Each row is a point. Each copy is the shape, with its points in the same order, turned, moved and blurred by noise. Some copies are also mirrored. Which?
In the rows, 100 means zero.

Shape, 7 rows:
| 124 | 103 | 106 |
|  72 | 124 |  95 |
| 113 | 123 |  87 |
|  83 |  91 |  79 |
|  86 |  96 |  54 |
| 102 | 129 | 111 |
|  46 |  37 | 128 |
Copy 1, 7 rows:
| 119 | 101 | 109 |
|  64 | 111 | 102 |
| 101 | 122 | 109 |
|  88 |  99 |  70 |
|  93 | 123 |  59 |
|  89 | 104 | 123 |
|  70 |  19 |  56 |
Copy 1 is: only turned
Copy 2:
| 102 |  87 | 126 |
|  91 | 132 |  92 |
| 119 | 105 | 108 |
|  87 |  98 |  79 |
| 103 |  92 |  61 |
| 103 | 121 | 122 |
|   5 |  88 |  88 |
Copy 2 is: only turned

Shape, 11 rows:
|  67 | 132 |  93 |  79 | 116 |  81 |
| 123 |  84 | 101 |  82 |  91 | 109 |
|  91 |  86 | 124 | 118 |  68 |  59 |
|  97 | 144 | 100 | 104 | 188 |  90 |
| 131 | 149 |  69 |  46 |  72 |  81 |
|  97 |  68 |  98 | 136 |  79 |  86 |
|  83 | 106 | 107 | 101 |  73 |  63 |
| 105 | 133 | 116 | 148 | 129 | 101 |
| 139 | 162 |  39 | 121 | 110 |  83 |
|  36 | 191 | 103 | 109 | 131 | 106 |
|  80 |  95 | 101 |  87 | 118 |  91 |
Copy 1:
| 113 | 125 | 134 |  87 | 130 | 119 |
|  87 |  80 |  79 | 106 | 103 | 117 |
| 120 |  97 | 103 | 104 | 107 |  55 |
| 136 |  78 | 170 | 105 | 138 | 159 |
| 123 | 119 |  73 |  77 |  72 | 148 |
| 119 |  85 |  83 | 126 | 136 |  67 |
| 118 | 116 | 101 |  92 | 108 |  80 |
| 129 |  91 | 148 | 147 | 122 | 108 |
| 178 | 112 |  82 | 124 | 126 | 166 |
| 118 | 168 | 176 | 122 | 132 | 132 |
|  96 |  91 | 109 |  88 | 128 | 104 |
Copy 1 is: only turned
Copy 2 (11 x 6):
| 100 |  85 | 113 | 103 | 102 |  33 |
| 109 | 118 | 113 |  84 |  90 | 105 |
|  83 | 143 | 140 | 144 | 108 |  84 |
| 156 |  84 |  66 |  94 | 134 |  27 |
|  97 | 112 |  90 |  87 |  25 |  57 |
|  83 | 123 | 120 | 139 | 122 | 115 |
|  78 | 122 | 126 | 134 |  96 |  63 |
| 155 | 102 |  89 | 153 | 120 |  78 |
| 114 |  88 |  31 | 136 |  57 |  73 |
| 147 |  33 | 117 | 146 | 101 |   5 |
| 102 |  99 | 116 |  97 | 120 |  68 |
Copy 2 is: mirrored
Copy 3:
| 117 | 127 | 126 |  90 |  97 |  99 |
| 112 |  97 |  74 | 130 |  94 | 140 |
|  86 |  57 | 105 | 121 |  73 |  96 |
| 133 | 135 | 101 |  95 | 171 |  69 |
| 145 | 136 |  60 |  81 |  49 | 119 |
|  59 |  68 |  88 | 120 |  95 | 116 |
|  96 |  84 | 111 | 103 |  68 |  99 |
|  85 | 113 |  84 | 129 | 132 |  58 |
|  96 | 143 |  35 |  61 | 101 |  78 |
| 102 | 179 | 144 | 102 | 105 |  47 |
| 109 | 101 | 116 | 109 | 111 | 121 |
Copy 3 is: only turned
